Every row gives one point. The points of each table are mixes of a few directions, plus a little noise. Count the directions of each table, and those that both share. Where both have some left over, give the other angles between the two spaces (their principal angles), to ten degrees, smallest first.

First (4 x 3):
[[ 70  -3  31]
 [-95   2 -28]
 [-10   3 -34]
 [ 35  -2  31]]
Second, 5 rows:
[[ 16  20  17]
 [-42  64 -11]
 [  1  39  13]
 [ 48 -27  25]
 [-22 -95 -45]]
Directions: first 2, second 2, shared 1; angles 80

First, 7 rows:
[[ 10  50 -17  -6  -5 -76]
 [  0  -3   1   1   0   5]
 [  5  23  -7  -3  -2 -34]
 [ -9 -44  14   6   4  67]
 [ -5 -24   8   2   2  35]
 [  9  40 -14  -5  -4 -62]
 [ -8 -43  14   5   4  64]]
Second:
[[ 24   0  12   1  27 -34]
 [ 27  25   2  -2  22 -68]
 [-24  24 -23  -4 -35   4]
 [ -4  -4   0   0  -3  11]
 [ 20 -26  21   4  31   3]
 [-41 -31  -7   3 -37  95]
 [ 18  24  -1  -2  13 -54]
 [ 16 -32  22   5  29  19]
 [-36  19 -26  -4 -47  25]]
Directions: first 1, second 2, shared 1

First, 9 rows:
[[  8 -17  27  -4 -16  59 -52   9]
 [-51  42 -24  15  39 -46  54 -32]
 [-29 -49 -12  -2 -21  53  70  10]
 [-76  44  18  19  40  41 -14 -39]
 [ 32  -8   1  -7 -13  -8 -21  15]
 [ -3  -7 -30  -1   2 -43  68   2]
 [ 30  44  17   2  15 -39 -81  -6]
 [ 71 -41   1 -18 -40 -10 -21  37]
 [ 19  -7   0  -4  -8  -5  -7   8]]
Second (8 x 8):
[[ 27 -95 -16 -20 -60  53  72  42]
 [ -6  21   5   5  14 -13 -16  -9]
 [  6 -21  -4  -5 -12  11  14   9]
 [ 25 -84 -15 -18 -54  47  64  37]
 [-16  53  10  11  34 -30 -40 -24]
 [-13  45   8  10  27 -24 -34 -19]
 [ -4  17   3   3  10  -9 -14  -8]
 [-19  63  11  13  41 -35 -48 -29]]
Directions: first 3, second 1, shared 1

First, 10 rows:
[[  2 -23 -17  46  -6  20  29  -1 -21 -14  15]
 [ 27 -12 -32  -2 -39  36  -8  13  24 -33  34]
 [ 21  10 -23  15  -4  15  15  24  -6 -18  31]
 [-36 -37  24  20   3 -11   7 -42 -15  20 -45]
 [-47  18  67 -55  40 -64 -36 -39   4  60 -75]
 [ 22   3 -20  -9 -20  20  -7  17  16 -21  26]
 [ -8  14  18 -23  13 -19 -13  -5   5  14 -17]
 [-20  18  26  -2  37 -35   5  -6 -20  27 -26]
 [ 37  36 -27 -14  -2  12  -4  44  12 -23  45]
 [  2 -26 -16  25 -20  22  11  -6  -3 -16  11]]
Second (9 x 11):
[[  5 -10  27 -13  25  -3  58  -8  50 -34   2]
 [  0   5 -13   7 -13   2 -29   5 -26  17   0]
 [  7 -17  47 -22  42  -5  95 -14  84 -56   2]
 [ -4  11 -31  13 -28   4 -64  10 -57  37  -3]
 [  3 -10  24 -11  23  -3  51  -8  46 -30   1]
 [  0   3  -6   3  -6  -1 -12   2 -11   7  -1]
 [ -2   8 -21  11 -19   2 -44   7 -39  26  -1]
 [ -4  11 -28  14 -26   3 -57  10 -52  34  -1]
 [  1   0   3  -1   0   0   3   0   4  -1   1]]
Directions: first 3, second 1, shared 0; angles 90

First, 10 rows:
[[ 16  -2 -17  29   7   7  -5 -15  23 -17   9   9 -16 -46]
 [ 20   6  -5  29  30  -5  13  23  12   2   8  12  32   1]
 [  4  -5  -7  -2  12   9   3   5   0   1   9  -7  16  -8]
 [-30 -19  -2 -62 -22  24 -11 -13 -32  10   1 -40  -3   8]
 [  7 -25 -32 -15  34  38   7  11  -5   5  30 -33  49 -33]
 [  2   8   8  14  -7 -13  -1  -2   7  -3  -8  15 -13   5]
 [-11  11  12  15 -55 -17 -26 -52  18 -26 -23  25 -95 -28]
 [ -1   2   2   2  -1  -3   0   1   0   0  -1   3  -1   2]
 [ -8  13  22  -5  -6 -21   5  15 -12  11 -14   9   5  47]
 [ -3  12  19  -4   7 -19  13  28 -13  16 -10   7  27  50]]
Second:
[[  2  25  30  24 -12 -39   5  10   6   3 -23  35 -18  43]
 [ 17  -6 -15   7  46  12  20  37  -1  12  20 -10  67   5]
 [-17 -10  -4 -22 -34  13 -20 -38  -1 -12  -4 -12 -50 -30]
 [  6  -7 -11  -2  21  11   7  13  -2   5  13 -10  30  -4]
 [ 12  22  20  30  16 -31  17  31   4   8 -11  28  23  47]
 [-10  16  23   8 -33 -25 -10 -17   3  -7 -24  23 -48  17]
 [-16 -27 -25 -37 -21  38 -20 -40  -5 -12  13 -35 -32 -56]
 [  0   6   7   6  -3 -10   1   3   1   1  -5   9  -3  11]
 [  6 -14 -18  -8  22  21   5  10  -3   3  17 -19  33 -17]
 [ -3  -8  -8  -9  -1  10  -4  -8  -2  -1   5 -10  -1 -15]]
Directions: first 3, second 2, shared 2

First, 9 rows:
[[-54   0  -2  21 -68 -72 -37  72  58  23  37  56   7  10  -2  25  31  29]
 [  3 -12 -66  20 -38 -36 -14  66   9   7   5  -5   8  12  14   7   8  25]
 [-72  28  83 -16 -23 -22  -5 -15  63 -17   5  72  -2 -43 -14  26 -22 -20]
 [ 30  22  10 -14  78  43  49 -22  67 -53 -78 -33 -19  23 -12  40  18 -79]
 [-39  29  -5  10 -50 -80 -48 -14  35  37  42  84 -30  30  36  16  40   7]
 [ 32 -27 -14   6  11  26   0  -1 -61  21  18 -42  12  11  -7 -32   6  29]
 [ 47  12 -36 -24  38  50  28 -76 -73 -28 -36 -36 -11 -36  32 -30 -73 -21]
 [ 55 -28 -12   7  52  50  23   4 -33   3 -14 -73   8  37 -22 -15  34  -1]
 [ -3 -25  42  -9  -1  41   6 -13 -64   7  23 -23  28 -43 -25 -38 -41  33]]
Second (9 x 18):
[[ 35 -11 -12  -1  43  59  45  17  -5   1 -22 -65  12  27 -40   7   6 -19]
 [ -3 -12  17   2  -6 -12 -17  -5 -12  -3  11   9   4 -12   8 -13   9  16]
 [-47  49 -27  -6 -54 -63 -21 -16  40   4   9  85 -26 -15  41  27 -32 -16]
 [ 34  18 -47  -3  51  79  81  26  24   6 -43 -73  -1  47 -50  41 -17 -56]
 [-30  21  -5  -1 -36 -47 -24 -12  15   1  12  55 -14 -15  28   7 -13   3]
 [-50  36  -8  -4 -61 -75 -40 -22  26   1  21  92 -26 -25  51  12 -21   4]
 [-34 -14  45   3 -48 -77 -79 -25 -24  -8  41  72   1 -45  48 -40  17  55]
 [ 44 -60  44   7  47  48   0  11 -54  -9   4 -75  31   1 -34 -42  42  34]
 [ 50 -23  -9   1  62  83  58  25 -13   2 -29 -95  18  34 -55   5  11 -21]]
Directions: first 5, second 2, shared 1; angles 40

First (8 x 24):
[[-15  22   0  -4   0   8 -13  -3  -2  -9  23  -8 -18   0 -22  19   7   8
    5   2  -6   8 -18  -3]
 [ 17 -26   0   3   0 -10  15   3   2  11 -27  10  21   0  27 -23  -7 -10
   -6  -2   7  -9  21   4]
 [ 23  -3   8   9  -4  -4  -3  -2   1   0  -9   4  11  10   7  -8  -8  -2
  -10  -1  -9 -11  14   5]
 [ -8 -18  -8  -7   4  -5  15   5   1   8 -14   4   6 -10  15 -11   2  -7
    4  -1  15   3   4  -2]
 [-28  26  -4  -9   2  11 -11  -1  -3 -10  29 -11 -25  -5 -28  24  11  10
   11   3  -2  14 -26  -6]
 [ -5 -30 -10  -7   5  -8  23   6   1  13 -24   7  13 -12  26 -20   1 -11
    4  -2  21   1  11  -1]
 [-52  59  -4 -14   2  24 -30  -5  -7 -22  65 -25 -53  -6 -63  55  22  22
   20   6 -10  28 -55 -11]
 [ 70 -30  20  26  -9 -17   4  -3   6   8 -43  19  45  24  39 -37 -26 -11
  -28  -6 -17 -34  50  15]]
Second (11 x 24):
[[  6 -10  24 -31  -6  45  26   3  14  34   4  28   2  -9  54 -37 -10  12
  -20 -25 -11   4  38   5]
 [-18  -7 -24   2   5  -9  -8   1  -4 -14  -3 -12 -24 -19 -33  16   7   2
   18   4  12  13 -19  -1]
 [ -5 -20  19  -3   2  25  -3 -11  -6  20   0  13  -9 -15  21 -20  -6   4
   -2 -14 -26  15  15   4]
 [ 10  -2  15  29   2 -11 -24 -17 -14  -1  -2  -2  12  11  -8   6  -5  -9
    4   7 -27  -1  -7   0]
 [ 18  10   8 -20  -1  -8  20  12   9 -15  -8 -11  -6  14   8 -18   5  11
  -24  -4  19 -19  25   6]
 [ -5 -15   9  29   8  -9 -31 -21 -20  -6  -6  -8  -8  -6 -21   6   0  -8
   13   5 -28  12 -12   1]
 [-16   5  32 -19   4  18  23  -2  -5  29  11  13  24  11  54 -25   5  -7
  -11  -4  -4   0  13  -7]
 [ 14   4   2  14  -9  10  -8  -3   5  15   7  18  24   8  11   9 -14  -6
   -1   1 -17  -5  -2  -1]
 [-35  16 -49 -45  16 -55  36  34   6 -67 -15 -63 -62 -12 -64  12  45  18
    7  13  95  -5 -19  -5]
 [ 21   3 -24  27 -10  -9 -24   1   6 -10  -1   4   5   1 -31  28 -13  -2
    9   7  -8  -4 -16   2]
 [ 10  17  -9  16 -12   4  -6   4   8  16  14  19  40  15   9  24 -13 -14
    6  10  -5  -9 -17  -6]]
Directions: first 2, second 5, shared 1; angles 60

First:
[[ 23 -30 -26  -4 -43   5  -5   5  -7   0 -29  19  -2 -53 -12  31  15 -15
   21  43   3   5  27   3  57  14 -17  -4 -39  22 -17  25]
 [ 30 -18 -21   4 -19 -12  -2   1   5   6  -4  15 -16  13 -17 -18   7  28
    4  11 -13  38  -3  24   4  19   2  -9   9  19 -19   2]
 [-31   7 -14 -15   6 -13   5  24  26 -31  35 -15  10  10 -16  25 -22  -6
   10   8   4   5  32   3  -2   5 -35  -9   5  -7  -5  10]
 [ 13 -14 -23  -2  -4 -17   3  -4  30  -2  -1   0  -5  30   0  -9 -12  35
  -13  -8 -12  12  19   1 -34  10  -4 -18  19  11 -11 -19]
 [ -7   9  21  -6   0   6  -7   3  -6  -3  -9   4  12 -27   2   6  19 -25
   11   2   8 -14 -17  17  20 -15   1  17  -5 -19  12  17]
 [-33  34  50  -5  16  -5 -14  47 -38 -11  59 -32 -28 -20 -20 -12  19 -42
   26  -3  48  30 -57   5  49 -44 -11  29  -4 -16   4  28]
 [-16   6  -1  15  18  18  11 -20 -19  14   3 -27  -7  12  32  12 -34   1
  -32 -18  13 -40  25 -86 -27  -6  12 -11 -24  17   4 -41]
 [-13  20  16   3  34  18  13 -41  17   2 -29  28  53  26  18  -2  -7   1
  -16 -23 -46 -48  -1  29 -55  19  28   5  29 -41  36  -5]
 [ 10  20  38  24  15  27  -2 -20 -57  30  -7  17  -8  -8   2 -28  18 -14
    0  -5  -7   2 -59   4  21   2  44  24  -6  -4  14   9]
 [ 20 -31 -43 -30 -28 -40  -3   4  87 -22 -29   0  18  14   6   8   3  40
   -8  -9 -11   0  49  35 -48  -5 -31 -27  31  -4 -11 -16]
 [  5   1   6  16   3  10  -1  -1 -36  17  11 -12 -27   0   3 -10  -5   0
   -7   1  14  10 -15 -37  14  -1  13   3 -18  21  -8  -9]]
Second:
[[ 14 -13 -12  10  -9  -7  12 -11  20  19  -6 -46 -37  25  52   0 -23  39
  -49 -34  32 -34  22 -95 -57 -33   5 -36  -6  29  -7 -75]
 [-17  18  19   3  41  -1 -17   2 -34   4  19  -1   1  20 -22 -47  -3  -8
    4 -21  -4  36 -27  13  -2  -1  17  31  14  -5   1  12]
 [-30  20  20 -18  25  -6 -12  17   3 -21  15   4  28  -8 -22  -5  10 -30
   22  -5  -1  10 -11  46  11  -9 -13  26  17 -32  12  35]
 [ 40 -36 -20  -3 -69   3  -2  16  -4   5 -29  10 -25 -71  -1  40  32 -11
   23  52  23   1   8  -1  73  -3 -19 -14 -46  28 -20  19]
 [  2   5 -11  13   8  13  19 -27   9   2  -2  34  24  33  -6   8 -16  18
   -3  11 -48  -9   6  26 -25  48  15 -12  16 -10   9   4]
 [ 30 -12 -18  29  -7  16  12 -30 -26  27 -10  26 -16  25  -4 -14 -12  31
  -12  14 -32  15  -5 -12  -4  45  31 -12  -6  29 -11 -11]
 [-15   7  14 -14   9 -11 -13  19   1  -9   8 -23  -3 -13   3  -8   7 -15
    2 -16  27   3  -5  -7   4 -35 -12  13   1  -8   1   0]
 [-24  10  17 -24   7 -12 -15  28  11 -21  10 -17  12 -27  -5   6  15 -30
   16  -7  27   0  -3  17  16 -36 -24  18   3 -23   6  20]
 [ 25 -22 -19   1 -45   3  10   0  16   4 -21   2 -13 -26  16  36   7   8
   -2  24   9 -21  18 -17  17   1 -12 -26 -23  15  -8  -9]
 [-24  23  10   2  40   3   5 -13   4  -8  16  13  30  40 -11 -16 -17   2
   -2 -17 -32   0  -5  28 -35  22  12  10  31 -26  15   7]]
Directions: first 6, second 4, shared 3; angles 30

First, 9 rows:
[[-26  15   9  43  17   4   0  -6  26  -4   3  30  44   4  -8 -23 -23  -8
    4   5  21  44 -26  -1  12 -19  45  18 -11  -4  10 -17]
 [ 27 -13 -41  13 -12  37  53  11 -61  11 -24  34 -63   3 -28  34  26 -29
  -20  46  32 -38  17  27  12  -6 -16 -30  60  15   5 -73]
 [ 33 -27   9  31  51  27  13   8 -48   0 -14 -19 -30 -35 -77 -14  58 -66
   -7  28 -21 -13 -19  42  25 -34 -33  43 -35 -12  12  10]
 [-16   4  14 -42   9 -46 -52 -13  35  -8  14 -59  23 -18  28   1 -28  11
    8 -39 -36   8  -2 -39 -35  10  -9 -14 -24   5 -18  74]
 [-47  31   4   4 -11 -31 -26 -13  62  -8  14  12  62  10  49 -10 -68  30
   10 -23  14  50 -12 -43 -22   3  53 -23   5   8  -6   5]
 [ 12 -10 -30  26  29  22  24   2 -36   2 -23   9 -33 -25 -49  14  11 -58
  -20  40  17  -9  -8  16   3 -32  -3 -20  29  13   5 -37]
 [  4   0  17  -5  -8   2  -4   4   4  -1   8  -1   9  10   9 -10  12  20
    8 -11  -9  -1   6   5   9  12  -6  19 -19 -11   2  13]
 [  2   5   7 -47 -55 -16  -7   4  16   5  17   0  -1  35  62  11  -6  72
   11 -33  -6 -22  34 -15 -10  48  -9 -10   8  -1  -8  12]
 [ 11  -5  13 -20 -18  -1   1   5  -5   3   7  -7  -8  12  16  -2  19  27
    8 -13 -13 -18  14   6   6  20 -15  13 -14  -7  -1  13]]
Second:
[[-14   9  19   9 -18  18   9  10  15  -5  10  37  31  37  33 -29  -2  50
   30 -10  27  15   7  26  28  17  26  47 -14 -17  15 -16]
 [ 22 -11 -25 -50 -53 -26  -7 -35   7  34 -15 -37 -11  -1  23  56 -25   2
  -56 -26 -36 -41  18 -66 -38  10 -37 -95  58  34 -26  10]
 [ 19  -7 -15 -35 -48  19  26   6 -24   9  -7  16 -32  34  38  23   8  42
    2  -1  19 -47  41  18   8  28 -18 -10  43   8   1 -31]
 [  5  -3   5  31  33  24  17  24 -29 -13   0  18 -22  -9 -38 -21  36 -24
   18  29  15   6  -9  46  24 -12   2  44 -24 -17  14 -17]
 [  7 -18 -12 -28  44 -10 -25 -14 -11 -10 -18 -63 -16 -41 -13  11 -13 -44
   -2  -3 -16 -24  -2   2 -20 -29 -27  -8   7  21 -10  44]
 [  8  -9  -6  17  -6  23  20 -14  -7  12 -17  17  13   8 -11   1  -1 -11
  -16   7  12  -9  -2  11  20 -18   2   3  21   6   7 -27]
 [-11  14  48   7 -25   9  -6  13  29  -5  25  31  47  46  37 -46  16  72
   40 -29   5  24   3  24  37  32  21  76 -55 -37  15  12]
 [ 36 -24  16  40  21  20  10 -17 -24  26 -18 -16   3 -26 -81  -9  51 -62
  -42  11 -45  -6 -31   7  30 -35 -35  19 -36 -13   9  13]
 [-22  27 -11 -28   0 -54 -26  32  10 -23  35 -15 -40 -16  23  18 -10  14
   15   0  -9  20   7 -41 -57  37   7 -47  -8   1 -21  20]
 [-37  23  -7   0  25 -34 -26  10  27 -23  18  -6   6 -18  15  -1 -35  -4
   19   1   9  39 -13 -28 -36   3  32 -21  -7   4 -10  14]
 [-16   2 -15  34  26  10   6 -13   9  -2 -14  14  21 -13 -22  -4 -24 -39
  -10  19  21  23 -21   0   2 -34  27  -7  18  12   5 -24]]
Directions: first 4, second 6, shared 4
